Each row is a point. Each copy is the shape, with its points in the same order, turned, moved and blurred by noise. Is it also mirrored, or only turned?

Shape:
[[-.58, .29, -.11],
[.22, -.75, -.11],
[-.35, .29, .33],
[.06, .30, -.08],
[-.64, .03, -.10],
[.76, -.42, .18]]
Copy 1:
[[-.07, .47, .24],
[.67, -.38, -.36],
[-.08, .10, .53],
[-.23, -.10, .03],
[.15, .49, .16],
[.30, -.94, -.24]]
Copy 1 is: mirrored
Copy 2:
[[-.25, -.44, .43],
[-.40, .09, -.77],
[-.22, .02, .59],
[.28, -.13, .16],
[-.37, -.46, .36],
[.11, .51, -.66]]
Copy 2 is: mirrored
Copy 3:
[[-.07, .50, -.42],
[.61, -.57, .12],
[.14, .61, -.01],
[-.17, .26, .18],
[.20, .46, -.49],
[.31, -.44, .71]]
Copy 3 is: mirrored

Shape:
[[.48, -.52, .11],
[.45, -.31, .20],
[-.73, .61, .15],
[-.33, .53, -.56],
[-.22, .41, .54],
[.77, -.15, -.10],
[.00, .46, .43],
[.65, -.17, .16]]
Copy 1:
[[-.37, -.43, .51],
[-.45, -.24, .34],
[.32, .65, -.56],
[.47, .78, .23],
[-.25, .33, -.51],
[-.56, -.02, .73],
[-.37, .37, -.30],
[-.59, -.10, .48]]
Copy 1 is: only turned
Copy 2:
[[-.60, .10, -.40],
[-.62, .04, -.19],
[.70, -.19, .44],
[.61, .61, .31],
[.12, -.37, .50],
[-.72, .47, -.11],
[-.07, -.21, .56],
[-.71, .09, -.12]]
Copy 2 is: mirrored

Shape:
[[.48, .00, -.29, .09],
[.19, -.88, .12, .33],
[-.05, .44, .09, .08],
[-.38, .63, -.13, .28],
[-.01, -.94, -.42, -.06],
[-.24, .33, -.06, -.25],
[-.13, -.13, -.15, -.12],
[-.38, -.65, .28, -.07]]
Copy 1:
[[.01, .52, .01, .25],
[-.49, .32, -.76, .09],
[.31, .11, .42, -.15],
[.06, -.10, .71, -.15],
[-.48, .02, -.70, .59],
[.36, -.20, .25, .06],
[.00, -.05, -.07, .22],
[-.25, -.43, -.60, -.18]]
Copy 1 is: mirrored
Copy 2:
[[.11, -.23, .63, .18],
[.62, -.45, .46, -.66],
[-.09, .44, .35, .06],
[-.43, .67, .53, -.13],
[.06, -.83, .39, -.67],
[-.38, .24, .10, -.01],
[-.16, -.11, .26, -.24],
[.19, -.16, -.06, -.78]]
Copy 2 is: only turned
Copy 3:
[[-.32, -.17, .24, .39],
[-.60, .18, -.69, .04],
[.37, -.46, .05, .15],
[.74, -.35, .01, .48],
[-.45, .74, -.28, .08],
[.47, -.07, .20, -.03],
[.12, .14, -.06, .07],
[.05, .27, -.66, -.34]]
Copy 3 is: mirrored
Copy 4:
[[-.26, .55, -.07, .12],
[.37, .18, .45, -.34],
[-.13, .00, -.60, .21],
[-.52, -.33, -.71, .20],
[.10, .04, .79, .15],
[-.14, -.14, -.45, .59],
[-.03, -.07, .01, .36],
[.49, -.36, .23, .12]]
Copy 4 is: only turned

Shape:
[[-.64, .03, -.47, .05, -.11, .15],
[.14, -.28, -.60, -.13, .16, -.36],
[-.05, -.15, .07, .33, .00, -.51],
[.36, -.29, .24, .74, .41, .26],
[-.10, -.09, -.53, .21, .20, -.14],
[-.45, .55, .68, -.60, .74, .27],
[.40, -.01, -.41, .80, .01, -.24],
[-.01, -.40, -.16, .20, -.11, -.09],
[-.21, .56, .18, -.69, .06, .46]]
Copy 1:
[[-.73, -.21, -.32, .00, .44, -.46],
[-.07, -.48, -.07, -.49, .09, -.02],
[-.01, -.04, -.38, -.20, .43, .31],
[.69, .06, .00, -.01, .74, -.36],
[-.19, -.40, -.04, -.23, .52, -.20],
[-.52, .66, .94, .38, .19, .09],
[.34, -.64, -.47, -.09, .86, -.06],
[.08, -.08, -.40, -.16, .25, -.20],
[-.59, .10, .56, .64, -.21, -.18]]
Copy 1 is: only turned
Copy 2:
[[-.29, .14, .38, .22, .39, .59],
[-.19, -.41, -.35, .07, .55, .18],
[.01, -.29, .03, .50, -.04, -.13],
[.52, -.43, .43, -.24, -.35, -.21],
[.04, -.25, .05, .17, .39, .32],
[.52, .74, -.32, -.01, -.76, .84],
[.36, -.51, .40, .25, .50, -.33],
[-.25, -.21, .16, .02, .08, -.08],
[.07, .94, -.24, -.11, -.06, .50]]
Copy 2 is: mirrored
